Rows are points. Each copy is the shape, with its points in the same order, turned, moved and blurred by noise. Say if it was mirrored as well.

Shape (8 x 2):
[[-0.59 -0.63]
 [ 0.47  0.33]
 [-0.43  0.09]
 [ 0.75  0.04]
 [ 0.31 -0.33]
 [-0.14  0.52]
 [-0.27 -0.06]
 [-0.42 -0.21]]
Copy 1:
[[-0.44 -0.42]
 [ 0.48  0.66]
 [-0.34  0.31]
 [ 0.78  0.42]
 [ 0.40  0.00]
 [-0.12  0.79]
 [-0.21  0.17]
 [-0.33  0.03]]
Copy 1 is: only turned
Copy 2 (8 x 2):
[[-0.28 -0.50]
 [ 0.29  0.82]
 [ 0.34 -0.13]
 [-0.09  0.98]
 [-0.28  0.43]
 [ 0.66  0.30]
 [ 0.16 -0.03]
 [ 0.07 -0.21]]
Copy 2 is: mirrored
Copy 3, 8 rows:
[[-0.65 -0.52]
 [ 0.46  0.38]
 [-0.35  0.23]
 [ 0.68  0.08]
 [ 0.39 -0.31]
 [-0.20  0.63]
 [-0.31  0.00]
 [-0.31 -0.18]]
Copy 3 is: only turned

Shape (8 x 3):
[[-0.09 -0.23  0.76]
 [-0.10  0.00 -0.14]
 [-0.26  0.07 -0.16]
 [ 0.06 -0.18 -0.58]
 [ 0.14  0.24 -0.02]
 [ 0.07 -0.33  1.10]
 [ 0.81 -0.13  0.63]
 [ 0.04 -0.56  0.11]]
Copy 1 (8 x 3):
[[-0.87  0.43  0.10]
 [-0.11 -0.03 -0.12]
 [-0.15 -0.15 -0.03]
 [ 0.21 -0.11 -0.52]
 [ 0.03  0.25  0.07]
 [-1.13  0.69  0.13]
 [-0.39  1.16 -0.10]
 [-0.56  0.21 -0.51]]
Copy 1 is: mirrored
Copy 2:
[[-0.55  0.31 -0.22]
 [ 0.11 -0.27  0.05]
 [ 0.09 -0.37  0.24]
 [ 0.42 -0.57 -0.17]
 [ 0.37  0.02  0.10]
 [-0.70  0.60 -0.34]
 [ 0.22  0.73 -0.63]
 [-0.14 -0.30 -0.50]]
Copy 2 is: mirrored
Copy 3, 8 rows:
[[ 0.67  0.33 -0.32]
 [-0.14  0.00 -0.11]
 [-0.22  0.05 -0.37]
 [-0.42 -0.44  0.04]
 [-0.18  0.29  0.11]
 [ 1.04  0.44 -0.25]
 [ 0.72  0.34  0.62]
 [ 0.38 -0.34 -0.15]]
Copy 3 is: mirrored
Copy 4, 8 rows:
[[ 0.60  0.53  0.18]
 [-0.14 -0.05  0.05]
 [-0.28  0.13 -0.09]
 [-0.19 -0.48 -0.16]
 [-0.14  0.09  0.27]
 [ 0.97  0.70  0.49]
 [ 0.57 -0.06  0.89]
 [ 0.47 -0.10 -0.14]]
Copy 4 is: mirrored

Shape, 7 rows:
[[ 0.60  0.00 -0.22 -0.26]
 [ 0.45  0.20  0.78 -0.18]
 [ 0.13 -0.91  0.17 -0.08]
 [ 0.38 -0.46 -0.15 -0.14]
 [ 0.05  0.00 -0.09  0.48]
 [-0.49 -0.03 -0.45  0.43]
 [-0.90  0.06  0.55  0.23]]
Copy 1:
[[ 0.32 -0.06 -0.34 -0.11]
 [ 0.71 -0.11  0.66 -0.17]
 [-0.12 -0.84  0.10  0.38]
 [ 0.10 -0.45 -0.22  0.18]
 [-0.11  0.21  0.14  0.49]
 [-0.79  0.26  0.10  0.50]
 [-0.69 -0.04  1.03  0.21]]
Copy 1 is: only turned
Copy 2:
[[ 0.55 -0.26 -0.07 -0.06]
 [-0.28 -0.75 -0.33 -0.24]
 [-0.02 -0.50  0.90 -0.23]
 [ 0.36 -0.34  0.50 -0.07]
 [-0.21 -0.06  0.17  0.35]
 [-0.25  0.62  0.39  0.22]
 [-1.08  0.20  0.14 -0.28]]
Copy 2 is: mirrored

Shape (11 x 6):
[[ 0.78 -0.43  0.34  0.17 -0.24  0.08]
 [-0.61  0.91 -0.44  0.32 -0.65  0.70]
 [ 0.27 -0.53  0.35  0.48 -0.08 -0.11]
 [-0.21 -0.31  0.31 -0.03 -0.06  0.06]
 [-0.52  0.35  0.11 -0.36 -0.56  0.58]
 [ 0.01 -0.39 -0.05  0.13  0.07 -0.42]
 [ 0.17  0.33  0.04 -0.40  0.30 -0.18]
 [ 0.13 -0.12 -0.09 -0.17  0.06 -0.23]
 [ 0.17 -0.30  0.25  0.07 -0.22 -0.48]
 [-0.56  0.35 -1.02 -0.02 -0.59  1.14]
 [ 0.27 -0.35  0.39  0.28  0.46  0.05]]
Copy 1 (11 x 6):
[[ 0.57 -0.10  0.10  0.32 -0.64  0.30]
 [-1.10  0.98 -0.94 -0.01 -0.42  0.48]
 [ 0.29 -0.14  0.45  0.50 -0.43  0.20]
 [-0.05  0.09  0.11 -0.14 -0.31  0.06]
 [-0.70  0.33 -0.42 -0.59 -0.51  0.23]
 [ 0.17 -0.04  0.06  0.12  0.05 -0.28]
 [ 0.06 -0.11 -0.38 -0.35  0.23  0.17]
 [ 0.21 -0.06 -0.33  0.00 -0.07 -0.16]
 [ 0.04 -0.45  0.02  0.27 -0.30 -0.24]
 [-0.57  1.37 -0.88 -0.32 -0.69 -0.02]
 [ 0.23 -0.09  0.33  0.15  0.05  0.40]]
Copy 1 is: mirrored
Copy 2, 11 rows:
[[ 0.80  0.13  0.07  0.51  0.27 -0.08]
 [-1.00  0.77  0.15  0.19 -0.73  0.34]
 [ 0.27 -0.03  0.16  0.59  0.60 -0.17]
 [-0.02 -0.11  0.35 -0.01  0.37 -0.07]
 [-0.42  0.21  0.58 -0.27 -0.51  0.22]
 [ 0.00 -0.19 -0.24  0.11  0.51 -0.28]
 [ 0.13  0.46 -0.12 -0.55  0.25 -0.31]
 [ 0.13  0.05 -0.24 -0.19  0.27 -0.18]
 [ 0.22 -0.19 -0.04  0.21  0.31 -0.55]
 [-0.83  0.37 -0.19 -0.01 -0.74  1.13]
 [ 0.31  0.25  0.14  0.17  0.89 -0.05]]
Copy 2 is: only turned
Copy 3:
[[ 0.94 -0.17  0.04  0.52 -0.39 -0.15]
 [-0.41  0.64 -0.43  0.24 -0.11  1.20]
 [ 0.40 -0.32 -0.10  0.67 -0.42 -0.37]
 [ 0.08 -0.29  0.24  0.12 -0.30 -0.02]
 [-0.25  0.29  0.29 -0.06 -0.41  0.88]
 [ 0.22 -0.17 -0.23  0.08 -0.08 -0.51]
 [ 0.34  0.45  0.18 -0.14  0.32 -0.11]
 [ 0.39  0.07 -0.09 -0.14  0.00 -0.28]
 [ 0.29  0.00 -0.06  0.08 -0.44 -0.46]
 [-0.20 -0.02 -0.64 -0.21  0.16  1.56]
 [ 0.43 -0.34  0.27  0.62  0.29 -0.36]]
Copy 3 is: only turned
Copy 4, 11 rows:
[[ 0.23 -0.65  0.68 -0.02 -0.32  0.39]
 [-1.08  0.09 -0.72 -0.57  0.33  0.61]
 [-0.01 -0.37  0.56  0.38 -0.31  0.34]
 [-0.43  0.16  0.52  0.00 -0.37  0.25]
 [-1.00  0.11  0.12 -0.72 -0.09  0.51]
 [-0.10  0.04  0.35  0.21 -0.36 -0.23]
 [ 0.08  0.26  0.44 -0.64  0.09 -0.04]
 [-0.02 -0.06  0.47 -0.27 -0.29 -0.06]
 [-0.24 -0.33  0.62 -0.05 -0.29 -0.29]
 [-0.84  0.31 -1.02 -0.84 -0.47  0.92]
 [ 0.15 -0.01  0.54  0.29 -0.03  0.29]]
Copy 4 is: mirrored

Shape, 10 rows:
[[-0.23  0.01 -0.06 -1.15  0.08 -0.10]
 [ 0.74  0.16  0.31  0.06 -0.36 -0.23]
 [-0.23 -0.37 -0.18  0.51 -0.06 -0.40]
 [-0.29  0.28  0.42  0.11 -0.20 -0.13]
 [-0.63 -0.57  0.33 -0.11 -0.24  0.11]
 [ 0.08 -0.18  0.32 -0.04 -0.30 -0.58]
 [-0.50 -0.43 -0.29  0.40  0.02 -0.02]
 [-0.47 -0.13 -1.38 -0.19 -0.15 -0.26]
 [-0.61  0.49  0.27  0.29 -0.20  0.14]
 [-0.07 -0.27 -0.22  0.47  1.05  0.04]]
Copy 1, 10 rows:
[[ 0.81 -0.64 -0.24 -0.83  0.03  0.19]
 [ 0.10 -0.50  0.43  0.44  0.29 -0.23]
 [-0.60 -0.06 -0.49 -0.01  0.38  0.01]
 [-0.19  0.02  0.33 -0.28  0.02  0.17]
 [-0.22 -0.24 -0.30 -0.29 -0.16  0.81]
 [-0.31 -0.61  0.16 -0.15  0.36  0.14]
 [-0.43  0.12 -0.70 -0.13  0.08  0.20]
 [-0.02 -0.23 -1.30 -0.61 -0.11 -0.66]
 [-0.21  0.42  0.25 -0.38 -0.32  0.08]
 [ 0.17  0.70 -0.61  0.01  0.90  0.24]]
Copy 1 is: only turned
Copy 2, 10 rows:
[[ 0.29 -0.46  0.36  0.07 -0.13  0.64]
 [-0.66  0.42  0.20  0.78 -0.27 -0.16]
 [-0.65  0.28 -0.19 -0.28  0.29 -0.31]
 [-0.38 -0.25  0.33  0.46  0.40 -0.32]
 [-0.71 -0.59 -0.11 -0.09  0.62  0.35]
 [-0.79  0.13  0.43  0.19  0.03  0.06]
 [-0.33 -0.07 -0.31 -0.28  0.39 -0.21]
 [ 0.34 -0.11 -0.48 -0.77 -0.53 -0.40]
 [-0.22 -0.46  0.09  0.50  0.51 -0.58]
 [ 0.18  0.75 -0.40 -0.20  0.91  0.00]]
Copy 2 is: mirrored
Copy 3:
[[ 0.78 -0.27 -0.16 -0.26  0.87  0.00]
 [ 0.33 -0.59  0.39  0.27 -0.44  0.42]
 [-0.20 -0.20  0.22 -0.18 -0.35 -0.64]
 [ 0.22 -0.02  0.13 -0.56 -0.34  0.14]
 [ 0.10 -0.32  0.54 -0.89  0.24 -0.36]
 [ 0.54 -0.32  0.45 -0.11 -0.32 -0.22]
 [-0.43 -0.20  0.13 -0.47 -0.02 -0.63]
 [-0.18 -0.59 -0.93 -0.10  0.32 -0.94]
 [-0.04  0.04 -0.12 -0.90 -0.35  0.22]
 [-0.76  0.53  0.23  0.22  0.28 -0.29]]
Copy 3 is: only turned
Copy 4, 10 rows:
[[ 0.71 -0.21 -0.41 -0.73  0.14 -0.41]
 [ 0.17 -0.23  0.29  0.46 -0.54 -0.25]
 [-0.62 -0.13  0.35 -0.24  0.42  0.15]
 [ 0.18  0.45  0.32  0.00 -0.09  0.07]
 [ 0.26 -0.20  0.55 -0.76  0.30  0.30]
 [-0.10 -0.07  0.41 -0.27 -0.14 -0.34]
 [-0.31 -0.28  0.13 -0.34  0.54  0.33]
 [-0.58 -0.39 -1.04 -0.73  0.28  0.21]
 [ 0.09  0.63  0.14 -0.17  0.16  0.48]
 [-0.01 -0.26  0.02  0.31  1.29  0.19]]
Copy 4 is: only turned

Shape:
[[-0.37  0.74 -0.19 -0.64 -0.24 -0.03 -0.19  0.22]
 [-0.05 -0.47 -0.23  0.20  1.00  0.19 -0.10 -0.57]
 [-0.43 -0.48  0.02 -0.02 -0.15 -0.98  0.42 -0.33]
 [-0.23 -0.64  0.15  0.24  0.44  0.01  0.27  0.07]
 [-0.21  0.68 -0.30 -0.08 -0.03 -0.44 -0.20 -0.18]
 [-0.31 -0.40  0.52  0.29 -0.37  0.07 -0.95 -0.42]
 [ 0.18 -0.51  0.33  0.44 -0.32 -0.04  0.38 -0.50]
 [-0.10  0.11  0.57 -0.55 -0.14  0.18 -0.37 -0.18]
 [ 0.30 -0.72 -0.36  0.16 -0.19 -0.05  0.43 -0.11]
 [-0.10  0.32 -0.39 -0.59 -0.28 -0.48  0.55 -0.19]
 [ 0.16 -0.22 -0.44 -0.24 -0.08  0.05 -0.25 -0.01]
 [ 0.28  1.01  0.04  0.12 -0.18  0.28  0.21  0.85]
 [ 0.78 -0.66 -0.22 -0.36 -0.35 -0.67 -0.40 -0.36]]
Copy 1 (13 x 8):
[[-0.27  0.61 -0.35 -0.16  0.36 -0.53 -0.02 -0.19]
 [ 0.73 -0.74 -0.10  0.28  0.65  0.36 -0.38  0.25]
 [ 0.68 -0.58 -0.43 -0.29 -0.22 -0.58  0.38 -0.66]
 [ 0.45 -0.71 -0.03  0.00  0.14  0.03  0.45  0.24]
 [ 0.27  0.32 -0.05  0.05  0.13 -0.52 -0.32 -0.41]
 [-0.37 -0.83 -0.05 -0.43 -0.31  0.06 -0.70 -0.38]
 [ 0.25 -0.60 -0.07 -0.13 -0.42  0.57  0.28 -0.52]
 [-0.18  0.03 -0.17 -0.83  0.29 -0.02 -0.20  0.01]
 [ 0.43 -0.33 -0.51  0.23 -0.39  0.43  0.37 -0.07]
 [ 0.52  0.47 -0.70 -0.14  0.18 -0.32  0.33 -0.57]
 [ 0.12 -0.03 -0.58  0.10  0.06  0.11 -0.15  0.18]
 [-0.38  1.01  0.49  0.21 -0.01 -0.19  0.46  0.26]
 [ 0.78 -0.14 -0.74 -0.41 -0.78  0.14 -0.55  0.09]]
Copy 1 is: only turned
Copy 2, 13 rows:
[[-0.43 -0.02 -0.19 -0.48 -0.97  0.17 -0.06  0.51]
 [-0.41  0.46 -0.25 -0.55  0.95 -0.16 -0.44 -0.53]
 [-0.19  0.35  0.12  0.18 -0.08 -0.96  0.66 -0.12]
 [-0.16  0.47  0.30  0.14  0.61 -0.33 -0.12 -0.02]
 [-0.68  0.09 -0.44 -0.28 -0.71  0.02  0.16 -0.06]
 [ 0.14  0.16 -0.04  0.48 -0.43 -0.54 -0.94 -0.52]
 [ 0.47  0.47  0.26  0.33  0.05 -0.19  0.30 -0.63]
 [ 0.13 -0.11  0.35 -0.26 -0.59 -0.04 -0.44 -0.09]
 [ 0.32  0.32 -0.42  0.24  0.32 -0.07  0.49 -0.12]
 [-0.12  0.14 -0.31 -0.45 -0.38 -0.14  0.76  0.30]
 [ 0.13 -0.07 -0.71 -0.05  0.05 -0.05 -0.12  0.00]
 [-0.57  0.00  0.02  0.33 -0.69  1.37  0.24  0.22]
 [ 0.32 -0.78 -0.68  0.11  0.02 -0.61  0.21 -0.50]]
Copy 2 is: mirrored
Copy 3 (13 x 8):
[[-0.19  0.56 -0.12 -0.57 -0.29 -0.56 -0.08  0.14]
 [ 0.50  0.09 -0.05 -0.21  0.39  0.97 -0.44 -0.77]
 [-0.09 -1.10 -0.31 -0.46 -0.06  0.01  0.14 -0.29]
 [ 0.15 -0.55  0.43 -0.05  0.09  0.63 -0.32 -0.08]
 [-0.24  0.17 -0.36 -0.19  0.04 -0.38  0.21 -0.39]
 [ 0.48 -0.24 -0.34  0.46 -0.95  0.10 -0.60 -0.37]
 [ 0.48 -0.65  0.03  0.26 -0.45  0.59  0.44 -0.16]
 [ 0.60  0.22  0.10 -0.46 -0.74 -0.15 -0.23 -0.17]
 [ 0.45 -0.47 -0.22  0.05  0.13  0.63  0.25  0.33]
 [-0.06 -0.10 -0.30 -0.81  0.06 -0.15  0.54  0.07]
 [ 0.42  0.15 -0.39 -0.08  0.13  0.14 -0.11  0.20]
 [-0.20  0.79  0.64  0.20  0.01 -0.46  0.39  0.47]
 [ 1.12 -0.52 -0.74  0.01  0.21 -0.22  0.08  0.01]]
Copy 3 is: only turned
Copy 4:
[[-0.35  0.85  0.57 -0.36 -0.09  0.00  0.17  0.78]
 [ 0.09 -0.20 -0.59  0.04  0.30 -0.28  0.14 -0.42]
 [-0.50 -0.33  0.71 -0.65 -0.42 -0.67 -0.20 -0.34]
 [-0.10 -0.57  0.24  0.07 -0.13 -0.07  0.27 -0.25]
 [-0.39  0.60  0.17 -0.28 -0.26 -0.57 -0.12  0.59]
 [ 0.25  0.05  0.11 -0.07 -0.58  0.46 -0.97 -0.01]
 [ 0.46 -0.18  0.48 -0.01 -0.77 -0.39 -0.03 -0.50]
 [ 0.21  0.56  0.69 -0.03  0.05  0.27 -0.33  0.14]
 [ 0.48 -0.45  0.30 -0.52 -0.54 -0.39  0.46 -0.14]
 [-0.24  0.53  0.75 -0.73 -0.20 -0.71  0.42  0.19]
 [ 0.33  0.04  0.08 -0.56 -0.13 -0.08  0.16  0.38]
 [ 0.06  0.52  0.67  0.55 -0.48 -0.27  0.65  1.20]
 [ 0.82 -0.27  0.45 -0.98 -0.09 -0.60 -0.48  0.25]]
Copy 4 is: only turned
